Each point is reached from the start by the listed moves, each made 0, 1 or 2 times, or once backwards (-1), plus a little noise. Say if it took an odd or an even number of moves. Then give how often each move was made.

Moves:
(1): [14  3 12]
(2): [  8  14 -10]
(3): [-10  13  16]
Start: [ 4  8 -2]
Points:
[ 60  28 -12] -> odd (2, 2, -1)
[15 11 47] -> even (2, -1, 1)
[-13  60  -2] -> odd (-1, 2, 2)

Moves:
(1): [  8  -6   9 -10   1  -6]
(2): [10  2 -7 -7  7  2]
(3): [ 4 14 15 -7  2  5]
(4): [ 5 -1  1 16 13 -2]
(5): [-7  2  7 -1 16 -3]
(6): [ -8 -14   3   3  -2   8]
Start: [ 0  0  5 -4  0  3]
Points:
[21 -4 31 14 16 33] -> even (0, 1, 2, 2, -1, 2)
[ -5  -1  27 -15  31  -9] -> odd (1, 0, 0, 0, 2, 0)
[ 20 -14 -11 -13  -4  20] -> even (0, 2, 0, 0, -1, 1)
[ 60  34  22 -12  31   2] -> odd (1, 2, 2, 2, -1, -1)
[-10 -53  22 -10  12  -1] -> even (2, 0, -1, 0, 1, 2)

Moves:
(1): [ -7  -7   0  -2  11   3 -19  -3  -1  -6  -7   1]
(2): [-2  2 -4  0 -1  1 -3 -3  5  5  5 -9]
(3): [-2 -4  2 -3  3  2  0 -7  3  1  7  5]
(4): [ 2 -4  7  5  3  3  5  6 -1  2  0 -1]
(5): [ 0  4  2  1  6  3  5 -1 -2  2  1  2]
(6): [  2  -2   4  -2  -3  -5  16   2 -10   1   6  -1]
(7): [-7 -2 -5 -1  1  7 -8  1  2  0  3  1]
(8): [ -1   8  -4   0  -2   5   2  -9   1 -10   5   0]
(9): [ 7  4  0  3 -3  3 -6 -1 -2  0  8  4]
Start: [ 4  0 -5  2  2  1 -3 -4  3  1  3  3]
Points:
[ 39  11  20  22  -7  -8  55  19 -22  35  34 -14] -> even (-1, 2, -1, 2, 2, 2, -1, -1, 2)
[  7  -6   0  16  10  29 -34 -13  21  11  36  10] -> odd (0, 1, 2, 2, 0, -1, 1, 0, 2)
[-37 -39 -17 -21  23   6 -50 -17  10   4   8   2] -> even (2, 1, 2, -1, -1, 1, 2, -1, -1)
[ -9  10 -14   0  16  20 -17 -36  11 -18  19   1] -> even (1, 1, 1, 0, 1, 0, 0, 2, 0)
[ -3 -22   1   3  21  11 -47 -10   4 -11   5  10] -> even (2, 0, 1, 1, -1, 0, 0, 0, 1)
[ 21  19  -5  17 -21  19  33 -11  -9   3  60 -11] -> even (-1, 2, 0, 2, 0, 2, 1, 2, 2)
[ -3  -4  -8  -3  20  13 -42 -12 -15 -16  11  24] -> odd (2, -1, 0, -1, 1, 1, 1, 0, 2)
